Each row of a before or after table is a point. One or more steps were done to the points. Then noise was added and the rows were shuffled. The steps act on how far a point lies along the listed directions, d1 being the first. Name the steps. A step turns or swaps two directions, mirrors them in a line or flattens them onto one, adds a multiple of one to another, or multiplies one. Angles are multiples of 10 degrees, from the lower direction toward the higher: turns from -170 to 170, lines from 10 to 170 but not 90. Use the fewest steps. Two steps may share a direction if one is a turn and the other turns, adds or multiplies; they go together, in the order done. Otherwise the lowest direction goes first.

Directions:
(1): [-2.07 -0.06]
(2): [ 0.06 -2.07]
Before:
[[-0.30 -0.94]
 [-0.49  0.12]
 [-0.24 -0.24]
 [ 0.32  0.18]
 [-0.65 -0.36]
 [-0.90 -0.66]
 [ 0.34 -0.19]
 [ 0.19  0.19]
 [ 0.08  0.17]
 [ 0.37 -0.02]]
After (10 x 2):
[[-0.39 -1.23]
 [ 0.11  0.23]
 [ 0.49 -0.03]
 [-1.15 -0.86]
 [ 0.47 -0.25]
 [ 0.24  0.23]
 [-0.62  0.19]
 [-0.82 -0.45]
 [ 0.43  0.24]
 [-0.31 -0.31]]
Steps: multiply d1 by 1.3; multiply d2 by 1.3

Directions:
(1): [ 0.60 -1.06 -1.64  0.73  0.89  1.16  0.38 -3.19]
(2): [ 1.44 -2.79 -0.22 -0.59 -0.61  1.88 -0.60  1.62]
(3): [-0.87 -0.95  0.94 -2.45 -0.64 -0.86 -2.18 -1.65]
(4): [-0.97 -0.36 -1.22  2.50 -0.62 -0.59 -2.72  0.43]
(5): [ 3.18  1.87 -0.73 -0.60  0.15 -0.35 -1.58 -0.06]
(6): [-1.11  1.39 -2.14 -1.20 -2.35  1.53  0.28  0.09]
Before, 11 rows:
[[ 0.02 -0.73  0.37 -0.29  0.09  0.33  0.36  0.34]
 [ 0.89 -0.32 -0.20  0.11 -0.04  0.19 -0.12  0.23]
 [-0.32  0.20 -0.58 -0.12 -0.53  0.56  0.17  0.11]
 [-0.21 -0.69  0.09  0.84  0.32  0.05 -0.63  0.37]
 [-0.47 -1.13 -0.02  0.96  0.22  0.42  0.56  0.46]
 [-0.25 -0.38 -0.29 -0.53 -0.38  0.07 -0.31 -0.51]
 [-0.24  0.12  0.14  0.13  0.08 -0.69  0.64  0.45]
 [-0.81 -0.11 -0.15 -0.76 -0.82  0.16 -0.07 -0.10]
 [-0.16  0.27  0.04  0.32  0.45 -0.35  0.47 -0.49]
 [-0.21 -0.44 -0.69  0.33 -0.23  0.72  0.55  0.44]
 [-0.19 -0.45  0.17 -0.12 -0.19 -0.38 -0.59 -0.62]]
After, 11 rows:
[[ 0.77  0.60  0.47  0.47  0.61 -0.74  0.01  0.29]
 [-0.85  1.14 -0.09  0.15 -0.01 -1.07  0.87 -0.08]
 [ 1.24 -0.64 -0.24  0.02  0.19  0.30 -0.39  0.14]
 [ 0.20 -0.53  0.54  0.42  0.55 -0.13  0.00  0.15]
 [ 0.03  0.40  0.20 -0.25 -0.15  0.11  0.54  0.77]
 [-0.29 -0.61 -0.46  0.77 -0.37  0.85  0.60  1.16]
 [-0.50  0.21 -0.50  0.44 -0.46  0.34 -0.50  0.73]
 [-0.07 -0.72  0.17 -0.45 -0.58  0.11 -0.27  0.39]
 [ 0.99 -0.15 -0.60  0.12 -0.33  0.32 -0.53 -0.03]
 [ 0.01 -1.17  0.12  0.50  0.32  0.25  0.32  0.81]
 [ 0.18 -0.66 -0.70  0.08 -0.01  0.73  0.38 -0.65]]
Steps: multiply d1 by 3; turn d1 and d2 by 60 degrees; swap d3 and d5; multiply d6 by -1

Directions:
(1): [ 0.69 -0.80  0.41 -2.36 -0.83 -3.12 -2.28  0.47  1.02 -1.24 -0.48 -0.49]
(2): [ 0.57 -2.50 -2.36 -0.90 -1.28  0.75 -0.39 -1.75 -2.33  0.67 -0.93 -0.80]
(3): [-0.35  0.01 -1.05  3.66 -1.42 -2.65  0.48 -0.51 -0.35 -1.10 -0.50  0.05]
(4): [ 0.87 -1.29  1.03  1.47 -1.32  0.67 -0.60  1.78  1.45  2.26 -0.52 -2.62]
(5): [ 1.50  1.70  2.92 -0.12 -2.28  0.36 -0.14 -0.55 -2.44 -0.26 -0.62  0.18]
Before, 9 rows:
[[-0.01  0.01  0.45  1.02 -0.74 -0.29 -0.25  0.29  0.34  0.09 -0.28 -0.38]
 [ 0.23 -0.04 -0.18 -0.47 -0.22 -0.31 -0.05 -0.22 -0.18 -0.10  0.13  0.16]
 [-0.01 -0.24 -0.17 -1.34 -0.03 -0.90 -0.14 -0.33 -0.16 -0.45 -0.02  0.67]
 [-0.84  0.54 -0.36  0.87  0.98  0.63  0.94  0.18  0.25  0.08  0.24  0.47]
 [-0.02 -0.02 -0.31  0.20 -0.46 -1.29 -0.12 -0.23 -0.47 -0.75 -0.38  0.13]
 [-0.31  0.50  0.44  0.51  0.29 -0.27  0.35  0.19  0.27 -0.11  0.10 -0.08]
 [-0.11  0.30 -0.46  0.16 -0.17  0.36  0.29 -0.79 -0.89 -0.21  0.28  0.25]
 [-0.12 -0.14 -0.26  0.60 -0.17  0.51  0.27  0.02  0.10  0.74 -0.25 -0.21]
 [ 0.32  0.18  0.28 -0.16 -0.58  0.16 -0.33 -0.44 -0.55 -0.16 -0.10 -0.20]]
After, 9 rows:
[[-0.19 -0.72 -0.09  0.16  0.20 -0.27  0.14  0.78  1.24  0.77  0.10 -0.36]
 [-0.23 -0.31 -0.50 -0.82 -0.04  0.03 -0.30 -0.71 -0.50 -0.40 -0.16  0.50]
 [ 0.13  0.84  1.11 -0.20 -0.07  1.20  0.43  0.10 -0.78  0.38 -0.11  0.16]
 [ 0.13 -0.19 -0.26  0.03 -0.12 -0.23 -0.03  0.20  0.44  0.25  0.19 -0.25]
 [ 0.02 -1.02 -0.67 -0.75  0.16  0.23 -0.23  0.26  0.14  0.52 -0.28 -0.69]
 [-0.13  0.26  0.35 -0.81  0.40  0.34  0.09 -0.14 -0.25 -0.04  0.10  0.07]
 [ 0.12 -0.23 -0.10 -0.12 -0.40 -0.56 -0.63 -0.07  0.28 -0.27 -0.09 -0.41]
 [ 0.45 -0.03  0.48  0.10 -0.87  0.10 -0.40  0.06 -0.16  0.43 -0.02 -0.83]
 [-0.01  0.38 -0.04  0.24 -0.53  0.00  0.21 -0.54 -0.69  0.01 -0.29  0.36]]
Steps: turn d1 and d5 by -80 degrees; turn d2 and d4 by 150 degrees; turn d2 and d3 by -120 degrees

Directions:
(1): [-1.05 -2.99 -1.86  1.03  0.22  0.71  0.15  0.37 -1.42  0.70 -1.35  0.87
 -2.29 -1.07  0.41  1.62  2.09  1.33 -1.33  2.28 -0.29 -1.14 -1.88 -2.00]
(2): [ 0.03  0.44 -2.24 -1.10  0.58  0.51  1.19 -0.44  1.53 -0.09  2.95  1.25
 -0.19 -3.51  2.14  2.05 -1.70 -0.30  0.73  0.07 -1.43 -0.51 -0.81  1.63]
(3): [ 1.70  0.99 -0.90  0.06 -2.38  0.53 -0.43 -0.87 -1.73  1.15  1.15 -0.26
  2.16  1.24  0.18 -0.52  0.25 -0.81  2.44  1.03 -1.32  0.39 -3.94 -1.62]
(4): [ 2.03  0.25 -0.75  1.09 -0.48 -1.95 -1.90  2.74  0.75 -1.57  0.89  0.25
 -1.11 -0.22  0.98 -0.47 -0.88  0.73 -0.26  2.52  2.68  2.81 -0.94  0.60]
(5): [ 0.41 -2.16  1.64 -2.13 -0.58 -3.46 -0.17 -0.67 -1.06  0.83  0.00  2.24
  0.31 -1.16 -0.43  0.30  2.50 -1.37  0.55  0.23 -1.46  2.24  0.55  1.45]
Before (9 x 24):
[[ 0.02 -0.16 -0.88  0.06 -0.61  0.39 -0.52  0.17 -0.58  0.28 -0.04  0.00
   0.07 -0.15  0.29  0.49  0.31  0.14  0.06  0.56  0.01 -0.36 -0.99 -0.67]
 [ 0.53  0.76 -0.16  0.02  0.27  0.04  0.10  0.11  0.56 -0.37  0.22  0.05
   0.33 -0.02  0.25 -0.01 -0.91 -0.13  0.29  0.05  0.40  0.02  0.17  0.10]
 [-0.43 -0.85 -0.26  0.10  0.16 -0.08  0.29 -0.27 -0.40  0.38  0.00  0.55
  -0.10 -0.78  0.38  0.86  0.34 -0.15 -0.11 -0.05 -0.67 -0.35 -0.40 -0.12]
 [-0.38 -1.05  0.79 -0.82  0.62 -1.79  0.26  0.21  0.30 -0.23 -0.17  1.08
  -0.59 -0.98 -0.26  0.72  0.87  0.02 -0.77 -0.18  0.16  0.69  1.30  0.99]
 [ 0.81  0.04  0.02  0.59 -0.15 -0.39 -0.76  0.52  0.12 -0.36  0.29 -0.31
  -0.25  0.46  0.16 -0.14 -0.33  0.12  0.06  0.59  0.61  0.49 -0.32  0.12]
 [-0.56 -0.73  0.79 -1.00  0.45 -0.86  0.10 -0.15  0.14 -0.10 -0.45  0.72
  -0.39 -0.48 -0.67  0.36  1.32 -0.15 -0.54 -0.34 -0.36  0.77  0.90  0.70]
 [-0.30 -0.69 -0.63  0.55 -0.16  0.64  0.17 -0.12  0.16 -0.03 -0.18  0.20
  -0.50 -0.54  0.12  0.41 -0.02  0.33 -0.51  0.50  0.27 -0.37 -0.33 -0.50]
 [-0.43 -0.23  0.12 -0.08  0.03  0.01  0.16  0.04 -0.05 -0.11 -0.29 -0.22
  -0.33  0.05  0.02  0.21  0.36 -0.01 -0.34  0.32  0.12 -0.06  0.20 -0.14]
 [-0.06  0.21  0.23  0.10  0.07 -0.13 -0.24  0.14  0.27  0.01 -0.34 -0.10
  -0.02 -0.05 -0.09 -0.03 -0.06 -0.02 -0.16 -0.33  0.16  0.08  0.36  0.16]]
After, 9 rows:
[[-0.22 -1.09 -0.52 -0.04 -0.13  0.00  0.32 -0.43  0.20  0.10  0.15  0.79
  -0.43 -1.17  0.29  0.68  0.34  0.12 -0.37  0.51 -0.33 -0.11 -0.29 -0.04]
 [-0.25  0.25  0.43  0.10  0.05  0.14 -0.21  0.06  0.13  0.11 -0.76 -0.32
   0.03  0.25 -0.29 -0.18  0.09  0.06 -0.25 -0.33  0.21 -0.05  0.48 -0.09]
 [-0.50 -0.33  0.59 -0.20 -0.11 -0.19  0.18 -0.08 -0.23  0.10 -0.48 -0.22
  -0.13  0.33 -0.26  0.10  0.62 -0.18 -0.35  0.17 -0.04 -0.05  0.45 -0.27]
 [ 0.40 -0.39 -0.74 -0.22 -0.75 -0.40 -0.73  0.38 -0.55  0.29  0.17  0.46
   0.03 -0.52  0.44  0.58  0.56 -0.01  0.21  0.84  0.08  0.33 -1.07 -0.27]
 [-0.51 -0.02  1.15 -1.33  0.76 -1.10  0.75 -0.51  0.74 -0.12  0.32  0.58
   0.32 -0.76 -0.45  0.56  0.16 -0.48 -0.31 -1.61 -0.37  0.11  2.02  1.42]
 [ 0.81 -0.11  0.13  0.82 -0.15 -0.55 -0.87  0.60 -0.13 -0.41 -0.10 -0.43
  -0.38  0.82  0.00 -0.36 -0.13  0.23 -0.13  0.83  0.84  0.51 -0.27 -0.19]
 [ 0.49  0.58 -0.86  0.12  0.43  0.50  0.33  0.16  0.62 -0.29  0.57  0.18
  -0.04 -0.69  0.63  0.47 -1.14  0.07  0.13  0.32  0.28 -0.34 -0.22  0.00]
 [-0.63  0.22  1.44 -1.16  0.47 -0.36  0.32 -0.66  0.26 -0.01 -0.53  0.06
   0.30  0.23 -1.08 -0.20  0.78 -0.56 -0.22 -1.45 -0.43  0.43  1.58  0.79]
 [-0.19 -0.51 -0.35 -0.54  0.17 -0.47  0.58 -0.53  0.05  0.39  0.83  1.04
   0.20 -1.60  0.83  1.17 -0.13 -0.64  0.25 -0.28 -1.13 -0.13 -0.21  0.65]]
Steps: turn d1 and d5 by 50 degrees; multiply d2 by 3; add 0.7 times d3 to d4
